Each row of a before or after table is a point. The points were changed in one or more steps. Then noise was added and the rows were shuffled. The steps act on columns, c1 being the first. Write out the steps. A step turns or swaps two columns, mirrors them in a line or flattens them onto one, adds a multiple of one to another, or multiplies or shifts one. Angles are multiples of 10 degrees, from the lower column toward the higher: turns from -170 to 170, lines from 10 to 170 but not 90. Use the fewest steps. Two steps may share a column if one is a turn and the other turns, adds or multiplies; they go together, in the order done. Otherwise the lowest column goes first.

Before (10 x 2)
|   20 |  -28 |
|  -27 |   23 |
|   49 |   -4 |
|   21 |   -9 |
|   46 |   22 |
|   36 |  -12 |
|  -13 |  -11 |
|   41 |   65 |
| -121 |  -25 |
|    8 |   41 |
After (10 x 2)
|   73 |   24 |
|   -6 |   35 |
|   31 |   25 |
|   -3 |  -34 |
|   49 |  -14 |
|   20 |  -32 |
|   10 |  -20 |
| -110 |   59 |
|  -16 |    2 |
|   35 |  -35 |
Steps: turn c1 and c2 by -40 degrees

Before (8 x 6)
| -36 | -37 | -19 | -24 |  89 |  62 |
|  50 | -76 | -46 |  27 |   0 |  53 |
| -39 | -58 |  -5 |   4 |  18 |  39 |
| -14 | -52 | -58 |  39 |  17 | -81 |
| -23 | -65 |   9 |  12 |   6 |  25 |
|   9 |  30 | -65 |  23 |   0 |  38 |
| -28 | -93 | -59 | -39 |  26 |  22 |
|  12 |  41 | -33 |   1 |  18 | -66 |
After (8 x 6)
|  21 | -64 |  13 |  13 | -12 |  26 |
|   4 |  40 | -32 |   2 |  20 | -65 |
|  -7 |  29 | -57 |  24 |   7 |  37 |
|  21 | -51 | -48 |  40 |   2 | -82 |
|  40 | -95 | -70 | -38 |   3 |  21 |
|  42 | -58 |  -5 |   4 | -12 |  40 |
| -40 | -75 | -38 |  26 |  33 |  53 |
|  85 | -38 | -28 | -23 |  45 |  64 |
Steps: mirror c1 and c5 in the line at 70 degrees; add 0.3 times c4 to c3

Before (12 x 12)
|    6 |  -32 |  -45 |  -18 |  -45 |   77 |    1 |   28 |   14 |   11 |  -58 |   31 |
|    2 |  -40 |  -31 |  -44 |   53 |   74 |   40 |   15 |  -38 |   27 |  -30 |  -19 |
|  -33 |    5 |   80 |    4 |  -56 |    5 |   45 |   26 |   15 |  -27 |   -3 |  -29 |
|  -37 |  -34 |   18 |   72 |   70 |   55 |  -32 |  -49 |  -17 |   -8 |  -70 |  -13 |
|  -34 |  -63 |   36 |  -23 |   17 |   22 |   -3 |   73 |  -26 |  -44 | -101 |   84 |
|  -80 |   17 |   36 |  -49 |  -51 |  -41 |  -50 |  -32 |   27 |   47 |   28 |   96 |
|  -12 |  -92 |   53 |    8 |  -32 |   12 |  -28 |    5 |  -33 |    4 |  -48 |  -45 |
|    1 |   18 |   21 |   12 |   -3 |  -57 |   46 |   18 |  -70 |  -59 |    5 |    4 |
|    2 |  -62 |  -28 |   39 |   73 |  -52 |   -3 |   83 |   38 |   -7 |   19 |   -9 |
|  -22 |   10 |   79 |    6 |   10 |  -31 |   61 |   61 |  -85 |   73 |    1 |    8 |
|   12 |  -77 |  -11 |    4 |   58 |  -30 |  -29 |    0 |   46 |   26 |  -72 |    9 |
|  -48 |   -8 |   21 |    3 |   36 |    7 |  -41 |   26 |   -2 |   65 |  -52 |  -56 |
After (12 x 12)
|  -58 |   18 |   36 |  -71 |  -50 |  -42 |  -50 |  -32 |   27 |   47 |   29 |   94 |
|  -34 |    3 |   80 |   -8 |  -56 |    2 |   47 |   25 |   15 |  -27 |   -3 |  -29 |
|  -24 |  -63 |   34 |  -32 |   18 |   22 |   -3 |   74 |  -26 |  -45 | -103 |   86 |
|   -9 |  -64 |  -31 |   36 |   73 |  -53 |   -3 |   84 |   37 |   -8 |   20 |   -9 |
|  -24 |   10 |   79 |   -3 |   10 |  -32 |   60 |   61 |  -84 |   73 |    1 |    8 |
|   -2 |   18 |   22 |   11 |   -4 |  -57 |   46 |   18 |  -70 |  -60 |    6 |    4 |
|   12 |  -31 |  -44 |  -15 |  -45 |   76 |    1 |   27 |   13 |   10 |  -56 |   31 |
|  -11 |  -94 |   52 |    4 |  -30 |   11 |  -26 |    5 |  -31 |    3 |  -45 |  -45 |
|  -46 |   -8 |   20 |  -14 |   35 |    5 |  -41 |   26 |   -4 |   66 |  -53 |  -57 |
|   10 |  -78 |  -10 |    6 |   57 |  -32 |  -29 |    3 |   44 |   28 |  -70 |    9 |
|   16 |  -41 |  -33 |  -41 |   51 |   74 |   41 |   17 |  -39 |   28 |  -31 |  -19 |
|  -58 |  -32 |   18 |   56 |   68 |   55 |  -33 |  -51 |  -16 |   -9 |  -71 |  -11 |
Steps: turn c1 and c4 by 20 degrees

Before (13 x 24)
|  -19 |  -30 |  -36 |   16 |   34 |  -70 |  -27 |   -9 |  -45 |   11 |  -28 |  -16 |  -20 |   -2 |  -15 |  -60 |   12 |   -8 |    3 |    3 |  -29 |   -4 |   21 |  -28 |
|   26 |  -35 |   -1 |   39 |   69 |  -31 |    8 |  -15 |  -25 |  -60 |  -12 |   14 |  -25 |  -24 |   25 |  -56 |  -41 |  -15 |   51 |   -8 |   36 |   49 |   31 |   -7 |
|    9 |    6 |  -11 |   48 |   88 |  -21 |  -91 |   25 |  -20 |  -21 |  -49 |   18 |   30 |  -22 |    0 |  -37 |  -72 |  -29 |   25 |  -32 |    1 |   32 |    4 |   15 |
|    5 |  -23 |   25 |   58 |   28 |  -31 |  -13 |  -35 |   -6 |  -22 |  -10 |  -13 |  -52 |  -22 |  -60 |   38 |   30 |  -52 |    0 |   12 |  -75 |  -17 |   94 |  -30 |
|  -25 |  -61 |  -31 |   63 |   64 |  -10 |   -8 |  -17 |   -2 |  -65 |  -59 |   -9 |   -5 |  -38 |    3 |  -18 |   12 |  -20 |  -43 |    0 |   -8 |  -38 |   52 |  -13 |
|  -16 |  -27 |   -6 |   62 |  108 |  -28 |  -36 |  -57 |  -33 |  -16 |  -15 |    4 |   48 |   -8 |   53 |  -46 |  -35 |   12 |   49 |  -39 |  -23 |   39 |   47 |  -14 |
|   20 |  -13 |   26 |  -21 |   52 |    6 |  -46 |  -61 |  -86 |   35 |  -20 | -104 |    0 |   64 |  -19 |    9 |  -50 |  -33 |   38 |   20 |    1 |  -28 |  -26 |   83 |
|   31 |   43 |   30 |   68 |  -14 |  -10 |  -12 |  -79 |   25 |   -6 |   75 |  -32 |  -21 |   14 |  -71 |   42 |   83 |   32 |  -32 |   80 |  -39 |  -39 |   41 |   33 |
|  -60 |  -74 |  -24 |   23 |   22 |  -24 |  -16 |    3 |    5 |  -28 |   29 |   33 |  -21 |   29 |   47 |   -5 |   -7 |  -57 |    4 |  -20 |    0 |  -25 |   45 |  -26 |
|  -17 |  -26 |   20 |  -11 |   52 |  -51 |  -35 |    7 |  -44 |  -58 |  -59 |  -16 |   44 |   17 |    8 |  -32 |  -24 |  -21 |   -3 |  -47 |    3 |   48 |   61 |   11 |
|   59 |   73 |   13 |  -24 |  -35 |   16 |   52 |  -93 |  -17 |   22 |   74 |  -87 |   -4 |    9 |  -28 |   52 |    2 |   14 |   28 |  -26 |  -65 |  -58 |  -40 |   34 |
|   55 |   52 |   21 |  -36 |  -30 |   13 |  -19 | -105 |   20 |   27 |    8 |  -80 |  -57 |   47 |   26 |    1 |    3 |   28 |   56 |  -35 |  -51 |  -44 |  -17 |   74 |
|    9 |  -67 |   -3 |   36 |  -11 |   -4 |    5 |  -53 |   46 |   13 |   50 |  -29 |  -13 |  -28 |  -97 |   12 |   29 |   -2 |  -30 |   34 |  -65 |  -21 |   71 |   41 |
After (13 x 24)
|   55 |   52 |   21 |  -38 |  -30 |   13 |  -19 | -105 |   21 |   27 |    8 |  -80 |  -59 |   -7 |   26 |    1 |  -11 |   27 |  -73 |  -36 |  -50 |  -44 |  -42 |   74 |
|  -17 |  -25 |   -4 |   62 |  107 |  -27 |  -36 |  -57 |  -33 |  -17 |  -15 |    5 |   49 |   42 |   51 |  -48 |   16 |   13 |  -40 |  -39 |  -22 |   39 |  118 |  -15 |
|  -24 |  -62 |  -33 |   64 |   63 |  -10 |   -7 |  -16 |   -2 |  -65 |  -58 |   -8 |   -5 |   -7 |    4 |  -17 |   15 |  -21 |   56 |   -2 |   -9 |  -38 |  129 |  -13 |
|  -17 |  -26 |   18 |  -10 |   51 |  -50 |  -34 |    5 |  -44 |  -58 |  -58 |  -17 |   43 |   17 |    7 |  -33 |  -23 |  -21 |   -5 |  -47 |    2 |   48 |  152 |   10 |
|  -61 |  -74 |  -25 |   23 |   22 |  -24 |  -16 |    3 |    3 |  -29 |   31 |   32 |  -21 |   -1 |   47 |   -6 |  -25 |  -58 |  -19 |  -20 |   -1 |  -26 |  112 |  -26 |
|    5 |  -23 |   25 |   57 |   28 |  -31 |  -12 |  -35 |   -5 |  -22 |   -9 |  -13 |  -51 |  -23 |  -59 |   38 |   28 |  -50 |   12 |   13 |  -74 |  -16 |  235 |  -30 |
|   27 |  -34 |   -1 |   39 |   70 |  -31 |    8 |  -15 |  -27 |  -61 |  -12 |   13 |  -25 |   54 |   25 |  -55 |   29 |  -14 |  -33 |   -7 |   36 |   48 |   77 |   -6 |
|   60 |   73 |   13 |  -24 |  -36 |   16 |   52 |  -92 |  -18 |   22 |   74 |  -87 |   -5 |    1 |  -29 |   53 |    7 |   14 |  -27 |  -27 |  -66 |  -58 | -100 |   34 |
|   21 |  -13 |   26 |  -21 |   53 |    5 |  -47 |  -62 |  -85 |   35 |  -19 | -104 |    1 |   32 |  -19 |    8 |  -52 |  -33 |  -65 |   21 |    1 |  -29 |  -65 |   83 |
|   31 |   43 |   30 |   68 |  -13 |  -10 |  -12 |  -79 |   25 |   -7 |   75 |  -31 |  -22 |  -87 |  -71 |   42 |    1 |   32 |   21 |   81 |  -40 |  -39 |  103 |   33 |
|  -20 |  -30 |  -35 |   16 |   34 |  -70 |  -26 |   -8 |  -44 |   12 |  -28 |  -16 |  -18 |  -10 |  -14 |  -59 |    7 |   -7 |   -2 |    3 |  -30 |   -4 |   53 |  -28 |
|    9 |    5 |   -9 |   49 |   87 |  -19 |  -91 |   24 |  -21 |  -21 |  -49 |   17 |   29 |   80 |    0 |  -37 |    6 |  -28 |   -8 |  -32 |    0 |   34 |   10 |   16 |
|   10 |  -68 |   -4 |   37 |  -10 |   -5 |    5 |  -53 |   47 |   13 |   51 |  -28 |  -13 |  -22 |  -97 |   13 |   18 |   -1 |   40 |   34 |  -65 |  -21 |  177 |   40 |
Steps: turn c14 and c19 by -150 degrees; turn c14 and c17 by 70 degrees; multiply c23 by 2.5
